Each row of a before or after table is a point. The points were changed in one or more steps. Then noise was added and the rows were shuffled. The steps act on columns, c1 being the first. Write out the steps. A step turns or swaps two columns, mirrors them in a line or flattens them onto one, adds a multiple of one to another, or multiplies or shifts one. Angles are multiples of 10 degrees, from the lower column toward the higher: turns from -170 to 170, lines from 10 to 170 but not 90. Use the fewest steps. Two steps may share a column if one is a turn and the other turns, adds or multiplies; they go together, in the order done. Otherwise the lowest column goes first.

Before:
-2.8	0.9	1.6
3.7	2.4	-2.6
1.5	-4.0	5.7
-0.1	4.2	-2.9
3.3	-0.7	1.3
1.1	3.0	-6.0
0.3	-5.7	1.5
0.4	2.5	1.4
-2.0	5.8	-8.4
8.7	-2.7	-2.1
4.3	-5.7	-7.1
After:
-0.7	1.9	0.0
2.1	4.1	-0.1
-2.2	3.8	0.4
3.4	-4.8	-0.1
3.7	-2.7	-0.2
-2.7	-0.4	-0.2
3.2	1.1	0.2
-4.6	3.7	-0.3
6.3	-3.2	-0.1
-0.4	3.0	0.0
9.1	2.1	-0.1
Steps: turn c1 and c2 by 30 degrees; multiply c3 by 0

Before, 12 rows:
3.5	3.4	0.3	-0.5	-0.9	1.9
5.5	5.1	6.2	-1.1	2.1	-6.0
1.4	-1.8	2.2	1.5	-6.0	0.3
-0.2	-1.9	-4.5	4.8	1.7	2.9
2.4	2.6	-0.7	-4.7	0.5	3.2
1.6	7.5	6.0	3.5	-3.1	3.7
-3.0	7.8	-4.0	-2.2	2.1	4.4
-1.8	-2.0	-4.7	0.4	-3.9	-2.6
-3.2	0.6	6.1	-1.8	-5.1	4.6
-2.5	-1.7	-3.8	1.0	2.2	2.8
-3.3	9.0	5.3	3.4	3.5	1.7
3.0	-0.6	-1.5	1.8	-5.9	3.0
After, 12 rows:
-0.8	4.5	-0.3	4.7	0.0	2.9
4.5	-5.5	2.1	-2.2	2.0	4.9
-0.7	2.0	-0.6	1.8	2.7	3.2
0.5	-1.0	2.8	0.8	2.2	0.2
-5.8	-8.0	-1.2	-0.7	0.0	-5.9
-0.3	-8.5	-3.5	3.4	1.1	3.8
1.8	-9.3	-5.0	3.6	-1.9	1.7
1.2	3.8	-0.5	0.9	-1.3	3.0
-3.3	-2.2	-2.7	-0.4	0.9	2.3
-2.5	-1.2	-2.3	-4.8	0.2	2.9
2.2	-0.5	-8.7	-2.4	-1.1	4.5
2.6	5.0	-1.2	0.4	1.2	-2.6
Steps: turn c1 and c5 by 160 degrees; multiply c5 by 0.4; mirror c2 and c3 in the line at 120 degrees

Before:
-8.3	-6.0	-1.9	3.0	-1.9	-4.7	0.8	0.6	-1.6
-1.5	-9.3	-2.7	0.4	-3.8	-2.9	0.9	1.2	-3.3
-0.2	-1.9	0.0	-3.7	-2.5	-5.0	-1.0	7.9	8.8
-1.8	2.1	0.6	2.7	-3.3	1.2	3.0	1.5	-0.1
-1.8	1.4	-3.4	1.3	0.1	-2.8	1.9	0.8	-3.4
1.0	3.3	-1.4	-7.7	-6.6	2.4	0.6	2.8	-3.2
-1.9	-3.7	-2.3	-0.5	0.0	-0.2	3.5	4.2	4.2
0.2	-1.7	-0.4	1.1	-0.3	-4.5	-0.3	5.0	-3.1
1.5	-4.7	11.6	-0.6	-1.5	-4.0	-1.0	4.3	-0.1
1.9	2.7	-1.2	2.4	-3.1	-2.5	3.0	5.7	-3.2
0.2	2.3	-3.1	2.5	-0.2	-2.5	-1.0	0.7	0.1
-3.7	1.1	5.0	2.0	-1.0	-1.3	1.0	3.9	-0.7
0.6	3.3	-3.1	-0.5	-1.6	-2.9	13.9	0.4	2.9
-3.6	2.9	-3.4	-1.3	-0.6	2.2	-0.9	4.5	-3.2
After, 14 rows:
-1.4	10.1	-3.9	-0.3	2.1	-3.9	13.6	-0.4	2.0
-10.5	-6.1	-1.6	3.2	-4.3	-3.1	0.9	-2.9	-2.0
-3.6	-7.6	-3.2	-0.2	-6.7	-2.2	1.0	-2.1	-3.3
-3.6	2.1	-3.7	1.7	0.4	-1.2	2.1	-3.1	-3.3
-4.7	4.6	1.3	2.8	-1.8	0.0	2.7	1.5	-0.8
-5.4	1.6	4.9	2.4	0.0	-2.2	1.0	1.2	-2.4
-0.5	5.9	-1.2	-7.2	-4.9	1.4	0.9	2.0	-4.3
-3.4	-3.0	-3.1	0.0	-1.5	-2.8	2.6	5.2	1.4
-2.3	1.0	-2.7	2.6	0.7	-2.6	-0.8	-0.2	-0.6
-0.3	-4.5	10.9	-0.8	-3.4	-5.0	-0.9	0.7	-1.6
-2.0	-2.1	0.0	0.5	-0.5	-4.8	-0.4	-0.1	-4.9
-5.4	2.5	-3.3	-1.5	0.1	-0.2	-1.7	2.9	-4.7
-2.7	-1.4	0.1	-4.1	-2.9	-9.8	0.1	7.5	3.1
-0.4	5.4	-0.6	2.6	-2.6	-4.0	3.5	2.1	-5.2
Steps: shift c1 by -2.0; add 0.5 times c7 to c2; turn c2 and c5 by 20 degrees; turn c8 and c9 by -30 degrees; turn c6 and c8 by 30 degrees

Before:
-1.4	-1.2	-3.5	-0.2	5.2	4.2	-2.2	-0.7	-2.6	-3.0	0.7
0.9	1.2	3.5	-4.6	-1.8	-0.1	-4.8	-0.4	1.0	-3.9	2.2
-3.1	-0.7	-3.8	5.3	-0.3	4.6	-0.8	-1.2	-1.7	-0.9	-5.8
7.0	1.8	-0.9	-4.2	-1.6	-0.1	1.5	1.3	-2.3	1.6	2.4
-4.2	-6.2	-2.5	-5.1	-3.6	-5.2	1.7	-4.3	-3.8	5.9	-4.8
-4.2	-7.0	3.8	1.0	5.0	3.7	2.2	-1.4	-2.9	6.3	-4.3
3.7	3.3	-0.1	-2.5	2.1	-1.3	2.1	4.9	-6.8	0.1	-3.9
-2.5	3.2	-1.4	4.6	-5.2	-0.9	4.9	-4.7	-2.4	-3.0	-1.1
3.4	-4.6	3.8	0.5	1.7	-5.1	-1.6	3.6	-4.3	-3.4	-6.3
After (9 x 11):
-0.9	2.3	0.5	-4.4	-2.2	0.3	1.9	-8.2	-2.0	-0.2	-3.5
1.5	-5.5	-3.1	-3.1	-3.2	1.1	3.2	-5.5	-0.8	-3.3	-5.0
3.8	-1.8	3.2	4.7	1.4	1.6	0.5	-0.2	-2.1	-0.8	-6.4
-1.7	0.7	0.3	-7.7	2.1	-0.7	-0.8	-2.7	-1.2	2.0	2.3
-3.8	0.4	-3.9	-2.4	0.3	-0.4	1.1	0.7	0.4	-3.8	2.1
-0.8	-7.8	-1.7	4.5	-6.3	0.7	-6.9	-1.0	-3.0	6.4	-4.8
-0.4	-2.3	5.4	1.5	-3.4	0.3	2.0	-1.1	-2.4	-3.2	0.3
-6.4	-7.3	1.2	2.3	3.9	0.5	-7.2	1.0	-5.5	6.0	-3.6
3.4	2.2	0.1	4.2	5.3	0.0	9.2	2.4	-5.2	-3.3	-0.8
Steps: turn c1 and c4 by -70 degrees; shift c2 by -1.0; turn c3 and c5 by -160 degrees; flatten c6 and c11 onto the line at 100 degrees; add -1.5 times c10 to c7; mirror c8 and c9 in the line at 70 degrees

Before (13 x 14):
-4.6	2.3	-3.1	9.1	1.6	1.9	3.7	-1.8	1.5	-7.2	0.3	0.8	0.2	-0.9
-3.2	-1.2	1.5	2.2	5.7	1.0	1.1	2.5	0.8	-0.3	4.4	-7.3	0.0	0.5
-4.9	-0.4	0.4	-0.9	-4.2	5.4	-4.1	1.3	4.2	-2.0	1.3	1.6	2.9	-1.3
-1.6	2.1	2.2	8.2	0.6	-3.2	-2.5	-0.9	0.4	-1.9	1.2	-3.4	5.0	-0.8
3.3	0.1	0.4	6.2	-10.6	1.9	-5.3	0.9	-0.1	-2.9	2.4	5.8	-3.0	6.8
-1.6	2.1	-1.8	1.7	1.7	-3.8	0.9	2.2	-3.8	0.0	-2.0	-3.0	4.3	-1.8
-5.6	2.1	-0.2	6.4	-0.2	-2.3	-4.2	-0.7	-3.2	-0.6	-0.5	0.8	2.5	3.3
0.0	0.4	4.0	-0.2	-0.6	-0.5	5.4	-3.0	1.2	0.9	-1.6	4.6	1.9	-0.2
-1.3	-5.5	-1.7	-1.7	-0.5	-3.9	-3.6	-3.8	0.5	3.2	0.2	-2.2	-0.1	-0.6
-0.1	1.7	3.6	-2.2	-0.2	2.2	-7.3	1.5	6.4	-3.9	-0.7	1.5	1.0	-0.3
-3.8	5.9	1.0	3.9	0.7	0.7	-8.4	-6.0	3.0	-1.8	2.2	-8.4	-0.1	-2.6
-4.2	0.7	2.3	3.7	-7.3	0.3	-1.9	-3.2	2.9	-7.4	-3.7	-4.2	-2.9	-0.3
0.6	-2.6	2.5	-2.3	1.0	1.8	-5.0	-1.2	-1.3	-2.1	10.2	-1.3	2.1	4.2
After, 13 rows:
-4.7	-1.2	0.9	-0.1	4.2	7.5	-3.9	-0.8	3.6	-1.2	-3.6	1.8	3.1	2.0
-1.4	-6.1	-2.5	-1.3	-1.4	-9.6	-3.1	2.8	0.4	-3.2	-4.3	-2.0	0.3	-1.6
-4.0	5.9	1.9	4.2	1.3	-8.7	-8.1	6.6	2.9	1.3	-3.1	-8.5	0.4	-1.3
-4.2	1.3	3.1	3.9	11.1	-4.8	-2.7	2.5	3.3	1.0	-9.0	-4.1	-2.6	-2.0
-1.9	2.3	3.0	8.7	0.5	-5.0	-3.1	1.6	0.6	2.2	-3.8	-3.7	4.6	-0.4
0.6	-2.7	3.2	-2.0	0.6	-0.4	-5.6	-1.6	-2.4	1.6	4.6	-1.1	2.3	-3.4
3.1	1.0	0.4	6.4	10.5	2.9	-5.6	-4.7	0.1	-4.9	-1.6	6.3	-3.9	-4.6
-4.2	3.0	-3.5	8.1	3.7	-0.7	3.3	2.3	1.5	5.8	-4.4	1.1	0.4	-0.9
-5.4	2.5	0.2	6.8	0.3	-3.1	-3.8	-1.6	-3.1	0.4	-6.0	2.1	2.8	-2.7
-1.9	2.0	-2.5	1.3	-1.3	-0.5	0.4	-0.1	-3.6	1.3	-7.0	-3.0	4.5	4.0
-3.3	-1.1	1.7	3.1	-4.5	5.0	1.0	-2.2	1.6	4.0	-0.6	-8.2	-0.1	0.7
0.6	2.4	4.9	-2.4	2.4	3.9	-8.0	-1.8	7.1	3.0	-6.2	1.6	1.0	1.5
-0.1	0.0	6.2	-0.3	-0.1	-5.1	6.3	1.9	1.0	-0.5	-6.6	4.9	1.8	-1.4
Steps: multiply c3 by 1.3; turn c5 and c10 by 140 degrees; add 1.5 times c8 to c6; turn c8 and c14 by 140 degrees; shift c11 by -5.0

Before, 8 rows:
2.9	0.7	-2.0	4.8	0.2	-2.9	3.7	1.6	-3.1	-3.3	1.0	2.2	3.5	-5.7	-2.3	3.7	0.0	-2.5	-3.9	6.5
2.2	6.1	0.0	2.7	-0.9	1.6	-1.7	-3.0	-4.7	1.7	-3.0	-2.6	3.3	-2.4	-2.2	1.5	5.4	0.3	3.3	4.9
-0.2	8.4	5.0	5.1	-5.1	-1.2	2.3	-0.3	0.4	-7.2	-1.3	1.3	-5.1	-0.6	-1.2	2.8	1.2	1.2	-1.8	0.3
-3.7	-0.4	1.2	-0.9	3.0	0.8	2.2	-0.3	0.3	-3.4	-3.1	0.6	0.1	1.7	-9.4	-3.7	5.2	-2.3	-3.4	-1.3
3.9	-1.3	3.9	-3.7	-1.4	-7.7	-4.0	3.1	0.1	0.5	-0.3	4.4	3.3	1.5	-3.9	-5.0	1.8	-6.2	2.9	5.1
-4.8	0.2	-5.1	2.9	-4.6	-1.3	-0.1	2.5	-3.9	0.9	6.1	2.5	2.1	2.1	-3.3	3.8	3.5	-0.2	-0.4	-0.6
4.5	-0.6	0.6	-4.6	-1.8	1.4	2.9	-1.5	-0.6	1.4	7.7	-4.0	1.5	1.1	-5.3	-4.7	-4.9	0.4	2.4	-4.7
-2.6	8.7	-3.9	-5.2	3.0	-2.1	6.9	-4.8	-6.5	-0.8	-1.2	2.4	-5.4	-3.5	-4.9	3.1	0.6	1.6	-3.5	1.8
After:
-4.8	-0.3	0.9	-3.8	-1.9	7.4	3.4	-3.5	0.8	1.1	0.3	-4.6	1.4	-4.8	-3.8	1.6	4.0	0.7	2.6	-5.0
0.5	8.2	5.0	5.3	-5.2	-1.1	1.3	-0.8	-6.7	-7.4	0.9	1.6	-4.8	2.5	-1.0	-1.6	-1.4	0.8	-1.7	-0.1
4.5	-0.7	1.1	-0.8	3.1	-2.9	2.1	-7.7	-3.7	-3.4	-1.1	0.6	0.1	-3.7	-4.8	0.8	-4.8	-1.8	-3.4	-1.0
-2.7	0.9	-2.4	5.7	-0.2	0.5	3.3	-2.8	-6.4	-2.9	2.7	2.1	3.7	6.6	0.7	1.9	-0.3	-2.3	-4.0	6.4
5.5	0.1	-5.1	2.3	-4.2	6.1	-0.7	-4.3	-2.8	0.6	2.4	2.6	1.9	1.2	0.6	-4.1	-2.4	-0.4	-0.4	-0.7
-3.7	-1.3	3.8	-4.5	-1.5	-1.3	-3.4	-4.9	0.6	0.5	6.9	4.4	3.8	-4.9	0.7	2.6	-2.8	-6.0	2.7	5.6
-1.1	6.5	-0.2	2.5	-0.9	-2.8	-2.4	-0.6	-3.0	1.3	-2.0	-2.2	3.2	2.9	-3.4	0.5	-6.0	0.8	3.7	5.1
2.5	8.8	-4.2	-4.0	3.6	-1.5	7.6	-1.8	-7.1	-1.0	1.9	2.4	-5.2	4.8	-6.2	0.8	0.1	1.3	-3.8	2.2
Steps: turn c1 and c17 by -170 degrees; turn c4 and c7 by -10 degrees; turn c6 and c11 by -80 degrees; mirror c8 and c15 in the line at 60 degrees; add 1 times c10 to c9; turn c14 and c16 by -130 degrees

Before:
-2.6	2.2	4.8	4.6	-5.6	-4.7	-2.7	3.7	-4.2	1.0	-1.9	-0.5	3.2	-1.3	-2.7	-1.5	-1.4	4.9	1.0	3.5	-2.5	-2.8	0.1	4.1
3.4	-3.8	-5.5	7.1	-6.0	2.2	-0.5	-4.1	-5.1	1.1	-1.8	-0.6	-3.6	-0.8	3.2	-0.8	-1.1	-2.4	2.1	2.5	-2.2	1.0	-0.9	-5.0
0.4	4.2	-5.5	-1.7	-0.4	-0.5	-0.6	6.3	3.9	-5.8	-1.7	-2.1	3.4	7.7	3.5	1.7	-3.2	5.0	-2.3	4.1	0.5	-1.2	4.0	2.3
-3.8	4.4	-0.5	3.9	-1.0	2.8	2.0	-1.3	1.8	2.7	-2.4	5.5	0.8	-2.8	-5.2	0.0	1.8	6.7	3.3	1.3	-0.8	1.0	-6.0	-1.9
1.9	-7.1	-4.1	-1.8	-1.1	4.5	-3.5	6.6	4.6	-4.8	-2.0	8.3	-1.4	7.0	-1.4	-7.7	-3.5	-0.1	3.8	-4.3	1.4	0.2	0.6	-3.1
4.5	-0.2	-0.6	3.2	-7.3	4.8	2.5	-3.8	-4.1	-6.0	0.9	-1.1	-2.2	5.9	-4.1	-2.6	1.3	-3.0	-3.1	-0.6	0.2	-1.3	2.1	-1.9
-5.4	-1.2	-4.7	-1.8	-3.7	-2.5	5.7	2.7	-5.2	1.6	-1.3	4.7	-3.9	5.2	1.9	3.1	-0.4	3.2	-3.7	3.1	-0.9	-4.3	-1.5	-4.7
4.3	-0.8	2.2	-0.2	0.4	-2.6	-2.4	5.8	0.3	4.1	2.7	3.1	3.1	3.5	1.8	-1.1	-4.7	-2.9	4.5	1.4	-0.5	-5.2	4.2	-1.9
3.9	-0.2	-6.4	1.5	0.1	2.9	-2.2	-0.5	-4.3	-3.6	4.0	-0.8	4.1	8.0	-4.8	-0.7	3.6	-0.3	-2.2	3.6	-6.0	2.7	-3.2	-5.0
2.1	-0.3	5.4	0.0	0.6	0.1	-1.9	-3.3	-1.3	-0.6	0.0	3.5	-1.3	2.5	-5.4	-2.2	2.0	6.1	6.3	-1.5	2.1	-1.5	-1.3	6.2
-2.1	-1.4	4.1	2.2	2.2	6.3	4.8	1.9	4.2	-2.4	4.4	7.3	-2.5	1.6	-3.9	1.7	3.4	-2.3	-5.1	-2.9	-4.1	-0.9	0.8	1.6
1.5	-3.8	1.6	-3.6	4.0	-3.7	3.8	-4.3	1.8	4.3	5.1	7.0	3.5	5.8	-6.3	-3.3	-1.4	-2.0	-1.2	-7.4	0.5	-0.8	-3.2	1.3
3.8	2.0	-3.2	-3.7	-1.6	-4.3	5.3	-1.2	-0.4	-5.2	-3.0	4.9	-4.3	1.5	3.6	-2.2	0.7	1.5	-2.9	3.6	3.1	-6.4	2.7	5.3
After, 13 rows:
-4.8	-4.2	-1.3	-2.4	3.6	-1.6	5.6	2.8	-5.1	1.5	-1.7	4.4	-4.4	0.2	2.3	2.4	-1.5	2.1	-3.8	2.9	-1.2	-7.8	-2.3	-5.1
-2.7	3.2	3.3	1.4	-4.1	7.2	5.2	1.7	3.9	-2.5	4.5	7.0	-2.6	0.3	-3.9	2.1	-1.6	-2.2	-4.7	-3.0	-4.6	-1.5	1.7	2.0
2.0	4.7	3.2	0.3	-1.4	-0.4	-1.9	-3.1	-1.8	-0.4	0.5	3.5	-0.9	0.6	-5.1	-2.1	-1.2	6.2	6.3	-1.6	2.1	-3.0	-0.7	5.9
4.0	-6.7	1.4	7.6	5.3	1.4	-1.0	-4.1	-5.1	0.6	-1.7	-1.1	-4.0	0.5	2.9	-0.5	-1.4	-2.9	1.7	1.7	-2.5	0.5	-1.4	-5.3
4.0	-0.7	3.0	-3.7	-2.9	-3.2	4.1	-4.3	2.0	4.7	5.5	6.3	3.2	3.4	-6.3	-3.0	3.4	-0.8	-1.9	-7.8	0.2	-4.4	-2.3	1.2
0.7	-2.3	-3.8	-3.7	0.9	-4.5	5.2	-1.1	-0.3	-5.0	-3.4	4.9	-4.9	-3.4	3.6	-2.3	-1.0	0.9	-2.7	3.8	2.9	-5.0	3.4	4.9
2.5	-5.2	-2.8	1.5	-2.0	3.8	-2.0	-0.5	-4.5	-4.2	3.7	-0.7	4.1	7.8	-5.4	-1.1	-3.2	-0.6	-2.2	3.9	-5.8	-3.9	-3.7	-5.3
-2.5	-2.6	-5.9	-2.3	2.3	-0.6	-1.2	6.1	4.4	-5.1	-1.7	-2.1	3.7	3.9	3.5	2.0	3.5	5.3	-2.6	4.2	0.1	-6.2	4.0	1.7
-1.9	5.7	0.8	4.5	5.8	-4.9	-3.3	4.0	-4.3	1.1	-1.8	-0.5	2.7	-3.1	-2.8	-1.6	-1.8	5.3	1.1	3.5	-2.3	-2.0	0.2	4.4
-0.6	-6.9	4.1	-2.1	2.9	4.8	-3.2	6.4	4.9	-4.6	-1.6	8.6	-1.6	5.6	-1.0	-7.8	2.5	-0.1	3.4	-4.3	1.0	-5.4	0.1	-3.1
1.0	-0.8	-1.0	3.9	5.2	4.9	2.4	-3.0	-3.6	-5.9	0.7	-0.9	-2.4	3.2	-3.8	-2.6	-4.4	-3.2	-3.0	-0.3	0.3	-5.3	1.9	-2.2
-2.4	1.8	-3.6	4.1	0.0	2.8	1.9	-1.7	1.1	2.9	-2.5	5.1	0.1	-1.3	-5.4	0.1	-2.4	6.3	3.3	1.2	-0.6	2.8	-6.1	-1.4
6.0	2.1	2.3	-0.1	1.7	-2.7	-3.1	5.4	0.4	4.0	2.4	3.8	3.5	-2.0	2.2	-0.3	4.3	-2.9	4.5	1.2	-0.6	-6.1	3.5	-1.8
Steps: add 0.5 times c10 to c1; turn c2 and c3 by -60 degrees; turn c5 and c17 by 150 degrees; turn c14 and c22 by -50 degrees
